Each row is a point. Any point is a mix of the corners, with weights that add up to 1. It lies inside the corners' shape when no weight is negative. Say inside or outside, and name the corners with a negative weight.

Corners:
(1): [ 2.7 -5.3  4.6]
(2): [-2.9 -2.9  5.9]
(3): [  3.5   7.0 -11.9]
(4): [-3.6 -1.0 -6.2]
Points:
[ 0.2 -0.8  0.5] -> inside
[ 3.6  1.3 -3.3] -> outside (4)
[-2.5 -2.6  4.8] -> inside
[ 2.4 -4.5  3.5] -> inside

Corners:
(1): [ 1.0  8.8 -4.1  1.8 10.7  0.7 -4.7 -0.9 -1.2]
(2): [ 4.3  3.6 -5.7 -7.1  4.6  8.1 -0.7 -2.6 -2.7]
(3): [-5.4 -2.1  7.6  0.7 -3.5  7.0  2.9 10.4 -5.4]
(4): [ 6.6  1.0  1.2 -2.0  5.0 -3.4 -2.9  3.4 -1.9]
(5): [ 5.5 -4.8  4.0  9.9  4.7  7.1 -0.6  9.5  0.4]
(6): [-6.7 -5.9  3.1  8.3 -3.2 -1.6  7.8  5.1  1.5]
(7): [ 2.2  3.3  0.0  6.4 -5.7 -2.3  7.7  6.4  1.3]
(8): [ 4.0  7.3 -6.5 -8.4  4.7  0.6 -5.6  0.4  7.5]
(9): [ 5.1  3.7 -4.7  0.7 -0.6  5.1 -8.3 -4.0  0.0]
(10): [-4.0 -0.5 -7.2  6.0 -2.8 -4.2  4.2  8.9 -2.4]
Points:
[ 3.5  1.6 -0.5  0.3  1.9 -1.2 -0.1  3.9 -0.6] -> inside
[ 3.3 -0.2 -1.0 -0.2 -1.9  4.7 -1.2  4.9 -0.8] -> outside (1, 6)
[-2.9 -1.4  1.9  3.1 -1.6  2.3  2.7  6.9 -2.0] -> inside
[-0.5 -1.7  4.0  8.6  0.1  0.7  3.4  5.5  0.2] -> outside (2, 8, 10)
[ 3.3  1.9  0.2  0.7  2.5 -0.8 -0.5  3.8 -1.1] -> inside
[ 2.2  1.4  0.5  2.3  3.1  1.5 -1.9  4.2  3.6] -> outside (2, 10)

Corners:
(1): [ 4.0  3.0  1.2  9.9  5.3  6.7  3.9 10.9 -7.1  2.1  7.6 -5.8  3.7  8.3
 -1.3  4.0 -2.0 -3.3]
(2): [-1.5 -3.3 -2.7 -6.6 -4.0  4.5 -4.8  7.8 -0.4  6.0 -8.5  3.1  0.6 -4.4
  5.9 -3.3 -1.7  8.6]
(3): [ 0.5  5.0  0.2 -0.9  6.3  1.8  0.2 12.4  5.5 -1.8 -3.8  2.4 -5.9 -1.9
  2.7  5.8 -3.9 -5.0]
(4): [ 6.8 -1.5  3.1  5.2  7.0 -6.6  2.2 -0.4 -0.1 -7.3 -3.2 -3.9  9.3 -1.3
  6.0  4.1 -0.1 -5.9]
(5): [-1.1  6.7  5.8 -2.5 -3.4  5.1 -2.9  6.2  2.5 -5.6 -1.7 -0.9  2.4 -3.6
 -0.3  0.1 -2.6 -0.5]
(6): [-3.2  1.9 -1.6  8.1  3.9  3.2  4.8  6.1  5.8  3.8 -0.9  6.5 -4.3 -2.2
  3.2  0.8  3.0  5.0]
(7): [  9.3  -8.6   6.5  -5.5   0.6   6.8  -4.4   2.0  -7.1  -8.3 -10.7   1.1
   0.5   3.9   1.9  -3.4   2.3   7.3]
(8): [  0.6  -7.9   7.4  -0.5   1.2   4.5  -4.0   9.1  -5.8   3.5 -10.0   2.8
   2.5  -1.8   0.3   1.5  -3.6   4.4]
(9): [ 1.0  1.0  7.6 -3.2 -4.3  7.7 -0.6  3.1  0.0  2.4  4.3 -0.4 -5.2  4.1
  4.3  4.9  4.1 -0.7]
(10): [ 0.1 -6.0 -0.1 -0.1 -5.0 -2.4  3.8  5.1  3.1  4.6 -7.3 -8.3  3.7  5.4
  2.5 -0.8 -0.5 -1.6]
(11): [ -3.5   3.5  -2.1  -4.8  -6.9   6.3  -4.9  -2.7   1.7  -5.4   2.3   0.0
   5.2  -5.9 -11.3   7.2  -5.2  -4.1]
(12): [-4.0  4.0 -2.2  4.1 -4.1 -3.6 -5.5 -2.7 -4.2  3.7  3.2  3.2  0.6  5.8
 -5.9  0.7 -7.6  8.2]
(13): [10.4 -2.0  5.1  9.2  5.9 -0.6  0.0 -2.7  3.8 -1.0  3.8 -3.2 -4.6 -4.0
  1.0  5.3 -5.6  1.2]
(14): [  0.1   5.4  -0.1  -7.5   6.5   1.6  -5.2   1.7   3.4  -1.9  -7.3 -10.2
  -4.8   3.8   2.7   0.9   3.9   7.8]
(15): [-0.2  0.5 -4.9  8.7 -2.8 -2.7 11.5  0.2 -8.9  6.1 -1.5 -1.0 -2.1  3.2
  3.9 -4.6 -3.7  6.3]
(16): [ 9.8  6.5  6.3  3.4 -1.5 -3.5  1.0  6.3  7.5  2.4  4.1 -3.1 -1.4 -5.8
 -7.9  9.8  3.8 -4.1]
(17): [ -3.2  -0.2   2.7  -5.1   8.9  -5.7  -6.3  -2.5  -1.5 -12.8   0.9  -3.7
   0.0  -0.9  -5.2  -4.3   1.5  -5.0]
(18): [ 7.2 -5.3  4.7 -4.1  9.9 -4.3 11.9  8.6  3.3  1.9 -2.5  6.0 -3.2  0.8
  9.0 -4.8  1.1  7.2]
(19): [12.2 -4.6 11.8 -7.3  3.8  4.5 -3.8 -5.4  5.6  1.5 -5.9 -3.6 -3.5  0.1
 -1.4 -4.8  5.8 -5.4]
Points:
[ 3.6  0.1  3.6 -0.2  4.6 -0.4 -1.8  6.5  2.6 -0.8 -3.5 -0.2 -0.3 -0.8
  0.8  1.4 -0.6  1.2] -> outside (9, 11, 15)
[ 4.7  0.8  8.6 -0.6  0.9  3.2 -7.8 -3.5  2.4 -5.5 -0.1 -6.5  2.8  0.8
 -6.0  3.6  2.5 -4.2] -> outside (2, 3, 15, 18)
[ 2.1 -0.6  3.0 -0.7  0.9 -0.6  0.4  1.6  2.8 -0.6 -3.1 -0.2 -1.3 -0.7
 -0.5  1.1 -0.3  0.4] -> outside (1, 2)
[ 0.6  0.3  0.7  0.9  1.3  0.9 -0.5  4.3 -1.3 -1.2 -1.1 -1.2  0.3  0.7
  0.4  1.6 -1.7  2.3] -> outside (19)
[ 7.0 -7.2  2.5  3.4  5.4 -2.0  4.0  5.8 -1.8  2.3 -6.4 -0.3  0.2  0.3
  5.6 -1.7  0.4  1.9] -> outside (5, 9, 11, 12, 14)
[ 0.6  2.1  1.1 -0.9  2.9  1.2 -1.3  3.4  1.9 -0.2 -2.8 -1.9 -2.3  0.9
  1.0  1.2  0.4  3.0] -> inside
[ 1.9  0.3  2.9  1.0  2.9  2.5 -0.7  3.0 -1.7 -1.5 -0.8  0.8 -0.8  0.2
  1.0  0.4 -1.7  2.3] -> outside (10, 16)
[ 4.5 -1.2  2.6  1.9 -2.6  4.4 -2.8  2.0  0.6  5.1 -2.5 -1.8 -2.7  0.9
 -1.9  3.0 -1.8  2.9] -> outside (4, 5, 17, 18)
[ 0.8  1.0  1.8  0.5  2.9  1.0  0.1  2.1 -0.7 -0.3 -0.9 -0.3 -0.9 -0.1
  1.8  0.4 -1.5  1.5] -> outside (7, 10, 16)
